Each wall is flat, endless, passes through zero and stands at right angles to its row. A trip goes straight from one point to another. List the walls that it crosses, first one first.

Walls:
(1): [ 1.2  1.0 -2.5]
(2): [ 2.8 -2.3 -0.3]
(3): [-4.0  0.1  2.2]
(4): [-6.2  4.4  4.2]
(5): [-1.2 -5.5  2.7]
(6): [-7.2  1.5  9.2]
(7): [2.6 3.2 3.5]
(8): [2.9 1.7 4.6]
(9): [-3.2 -4.3  7.3]
(10): [-7.1 -4.5 -6.7]
Trips:
[-7.0 -1.0  2.6] to [ 5.9 -0.6  7.2] -> 8, 7, 10, 2, 3, 4
[ 1.7 -0.2  4.3] to [-8.4  4.2  5.2] -> 2, 10

Walls:
(1): [ 5.6  4.8 10.6  9.1 -9.8 -2.9 -0.5 -2.0 -4.7 -1.4 -5.6]
(2): [ 1.9 -1.6 -7.4  7.6 -2.4  2.3  0.8 -1.7 -2.8 -3.8 -6.9]
(3): [ 0.1  3.2  3.5  3.8  0.9 -4.2  3.0  4.0 -0.1 -6.3 -3.7]
(4): [-2.8  9.2  3.1 -3.4  6.0  2.4  8.1  3.3 -5.3  4.8 -5.3]
(5): [-4.8 -4.7 -0.4 -2.7 -1.0  4.6  3.9  1.6  5.5 -3.3  0.1]
(6): [ 1.2 -3.4  1.9  1.0  4.4  4.0 -3.4 -5.5 -0.8  7.9  5.3]
(7): [ 0.6  1.8  2.4 -0.2 -4.2  2.0  2.0  4.6 -9.0  0.9  6.1]
(8): [-6.5  4.2 -0.7  0.0  5.3 -7.3 -6.7  0.4  6.3  4.4 -4.2]
(9): [ 5.0 -3.1  1.8  5.0 -8.3  4.7  4.5  4.8  0.6  0.4 -3.6]
(10): [ 8.1 -7.8 -3.8 -1.8  5.2 -1.4 -0.2 -1.0  7.7 -6.5 -5.1]
(11): [ 2.7 -4.4  1.5 -7.0 -1.5  2.7  4.4 -5.6 -4.1 -2.5 -2.7]
Trips:
[ -0.9 -10.0   1.5  -0.9   8.4   6.7  -0.7  -1.0   0.1  -1.0   2.4] to [-0.8 -8.6  0.7  1.0  1.2 -3.0 -1.6 -3.6  1.8 -4.0  3.4] -> none
[ 5.1  5.1  1.3 -3.3 -5.4  2.2 -0.2  2.4  3.8 -2.8  1.4] to [ 5.0  4.6 -0.4  0.2  2.6  1.5 -1.2  4.9  2.5 -1.1 -5.5] -> 11, 4, 5, 7, 2, 8
[ 2.2  1.7 -8.1 -4.0 -1.1 -6.7 -0.9 -6.1  1.7 -2.0 -1.8] to [ 5.9 -3.2 -2.3 -1.2 -2.4 -5.5  7.6 -3.4  7.5 -0.1  5.0] -> 5, 8, 2, 9
[-2.6 -5.8  0.6  5.8  2.0 -6.5 -5.8  1.3 -5.9  6.0  5.0] to [ 2.9  7.7  1.0  2.7 -2.9 -3.3 -2.4 -4.2 -1.4 -7.3  3.8] -> 3, 2, 6, 8
